Every row gives one point. The points of each table are mixes of a few directions, plus a little noise. Count the directions of each table, and those that both share. Where both have some left over, give the other angles between the two spaces (their principal angles), to ten degrees, smallest first.

First, 7 rows:
[[ 1.24 -1.37]
 [-0.75  0.84]
 [ 0.28 -0.27]
 [-1.56  1.66]
 [ 0.13 -0.16]
 [ 2.94 -3.22]
 [-2.31  2.52]]
Second, 4 rows:
[[ 0.23 -0.19]
 [-2.35  2.58]
 [-0.20  0.20]
 [ 2.18 -2.50]]
Directions: first 1, second 1, shared 1

First, 7 rows:
[[-3.10 -0.51  0.77 -0.62]
 [-2.12 -1.05 -0.09  1.09]
 [-2.39 -0.48  0.50 -0.39]
 [ 3.24  1.76  0.23 -1.81]
 [ 5.48  0.30 -1.89  2.48]
 [-1.05 -0.05  0.38 -0.64]
 [-0.23 -0.07  0.07 -0.13]]
Second, 8 rows:
[[-0.28 -0.64  1.38  2.56]
 [-0.10 -0.87 -1.00  1.75]
 [ 2.79  1.23 -2.48 -2.86]
 [-1.09 -1.24 -0.95  1.95]
 [-1.88  0.00  1.55 -0.50]
 [ 2.90  1.30 -1.28 -2.10]
 [-0.34  1.36  2.02 -2.89]
 [-2.02 -1.20  0.74  2.21]]
Directions: first 2, second 3, shared 2

First, 7 rows:
[[ 0.46 -1.61  1.40 -0.90 -1.28  1.73 -0.53 -0.26]
 [ 0.14 -0.46  0.40 -0.25 -0.38  0.51 -0.18 -0.05]
 [ 1.02 -3.40  2.95 -1.92 -2.66  3.70 -1.12 -0.63]
 [ 0.56 -1.94  1.63 -1.04 -1.50  2.09 -0.62 -0.31]
 [-1.17  3.84 -3.32  2.12  3.06 -4.18  1.30  0.62]
 [-0.70  2.45 -2.08  1.35  1.93 -2.66  0.81  0.46]
 [-0.33  1.08 -0.94  0.61  0.86 -1.20  0.38  0.16]]
Second (9 x 8):
[[-1.42  1.46 -1.63 -0.27 -2.51 -0.19 -1.33 -0.21]
 [-1.01  1.08 -1.04 -0.19 -0.74  0.01 -0.12 -0.67]
 [ 1.47 -1.43  1.63  0.26  2.75  0.22  1.53  0.09]
 [ 1.84 -1.81  2.14  0.33  3.64  0.30  2.02  0.10]
 [ 0.85 -0.79  1.26  0.19  3.45  0.36  2.29 -0.74]
 [ 1.72 -2.18  0.81  0.37 -5.24 -0.84 -4.80  4.13]
 [ 0.11  0.05  0.49  0.01  2.87  0.34  2.18 -1.27]
 [-2.08  2.16 -2.16 -0.42 -2.28 -0.11 -0.85 -0.93]
 [-1.44  1.48 -1.58 -0.28 -1.92 -0.11 -0.86 -0.51]]
Directions: first 1, second 2, shared 0; angles 60

First (9 x 9):
[[-0.30 -1.26  2.50  0.52 -0.24  1.46  0.23  1.18  2.17]
 [ 0.35  1.49 -3.22 -0.63  0.31 -1.92 -0.29 -1.46 -2.80]
 [-0.24 -0.81  1.71  0.27 -0.15  1.02  0.12  0.76  1.47]
 [ 0.35  1.61 -3.22 -0.60  0.21 -1.77 -0.23 -1.36 -2.80]
 [-0.04 -0.58  1.06  0.13 -0.08  0.73  0.04  0.54  0.94]
 [-0.78 -3.45  6.91  1.46 -0.59  4.07  0.50  3.05  5.96]
 [ 0.05  0.75 -1.26 -0.27  0.05 -0.77 -0.11 -0.63 -1.10]
 [ 0.28  1.29 -2.57 -0.61  0.16 -1.51 -0.14 -1.17 -2.25]
 [ 0.22  0.96 -1.89 -0.38  0.14 -1.07 -0.12 -0.86 -1.67]]
Second:
[[-0.34 -1.57  3.18  0.66 -0.22  1.90  0.28  1.45  2.77]
 [-0.19 -0.77  1.60  0.35 -0.12  0.90  0.15  0.72  1.36]
 [-0.62 -2.61  5.24  1.10 -0.41  3.08  0.40  2.35  4.52]
 [-0.12 -0.40  0.91  0.18 -0.04  0.54  0.06  0.38  0.74]
 [-0.11 -0.42  0.82  0.16 -0.08  0.48  0.04  0.38  0.74]
 [ 0.40  1.82 -3.68 -0.78  0.27 -2.15 -0.32 -1.66 -3.17]
 [ 0.02  0.05 -0.13 -0.01  0.00 -0.07  0.02 -0.07 -0.10]
 [ 0.68  2.83 -5.67 -1.21  0.40 -3.35 -0.46 -2.57 -4.89]
 [ 0.42  1.73 -3.43 -0.72  0.25 -2.03 -0.27 -1.56 -2.97]
 [-0.14 -0.57  1.15  0.24 -0.10  0.66  0.13  0.51  0.98]]
Directions: first 1, second 1, shared 1

First, 10 rows:
[[-1.20 -0.61  0.70 -0.41  2.53  0.40 -1.56  2.11 -1.54 -0.19  1.85 -0.44]
 [ 2.24 -1.26  1.00  2.22 -0.94 -0.20  0.58 -0.11  0.30  0.78 -1.28 -0.48]
 [ 2.20  0.17  0.41  1.10 -2.89  0.22  1.94 -0.94  0.55  1.71 -2.05  0.85]
 [-0.64 -0.17  0.86  3.14  0.36 -1.00  0.85 -0.48  0.51 -3.84 -0.87 -2.80]
 [-0.81 -0.08 -0.62  0.04 -1.51 -0.68  0.78 -2.73  2.04 -1.77 -0.17 -1.39]
 [-0.80  2.37 -1.50 -1.76  0.32  0.03  0.11  0.23 -0.37 -0.14 -0.44  1.88]
 [ 1.48 -0.51 -1.72 -1.93  1.22 -0.37 -2.03  0.00  0.37  2.18  0.28  2.00]
 [ 0.44  1.15 -1.95 -0.76 -0.26 -0.80 -0.04 -1.58  1.34 -0.64 -1.12  0.93]
 [-2.96 -0.45  2.71  1.83  5.19  0.69 -1.75  5.15 -3.79 -2.78  2.59 -2.37]
 [ 0.02 -0.65  0.30 -3.38 -4.04  1.76  1.18 -1.77  0.71  4.54  1.21  1.86]]
Second, 11 rows:
[[ 0.04  1.03  1.28  1.42  0.46 -1.09 -0.42  0.76 -1.07  0.48  0.76  0.92]
 [ 0.07  1.32  1.64  1.86  0.62 -1.41 -0.54  0.98 -1.38  0.62  0.99  1.21]
 [-0.09 -2.25 -2.79 -3.13 -1.03  2.39  0.93 -1.67  2.35 -1.04 -1.67 -2.06]
 [-0.03 -0.51 -0.63 -0.69 -0.24  0.53  0.21 -0.37  0.53 -0.24 -0.36 -0.46]
 [ 0.08  1.93  2.40  2.70  0.88 -2.07 -0.79  1.43 -2.01  0.89  1.45  1.79]
 [ 0.16  3.82  4.75  5.30  1.75 -4.05 -1.58  2.80 -3.99  1.78  2.84  3.50]
 [-0.05 -1.47 -1.82 -2.05 -0.68  1.56  0.62 -1.07  1.54 -0.69 -1.11 -1.33]
 [-0.08 -2.05 -2.54 -2.85 -0.94  2.17  0.85 -1.50  2.13 -0.95 -1.55 -1.87]
 [-0.11 -2.39 -2.97 -3.33 -1.09  2.54  1.00 -1.74  2.50 -1.11 -1.80 -2.20]
 [-0.04 -0.96 -1.18 -1.33 -0.45  1.01  0.40 -0.70  1.00 -0.43 -0.72 -0.87]
 [ 0.07  1.53  1.88  2.12  0.69 -1.62 -0.62  1.13 -1.60  0.73  1.13  1.39]]
Directions: first 5, second 1, shared 0; angles 50
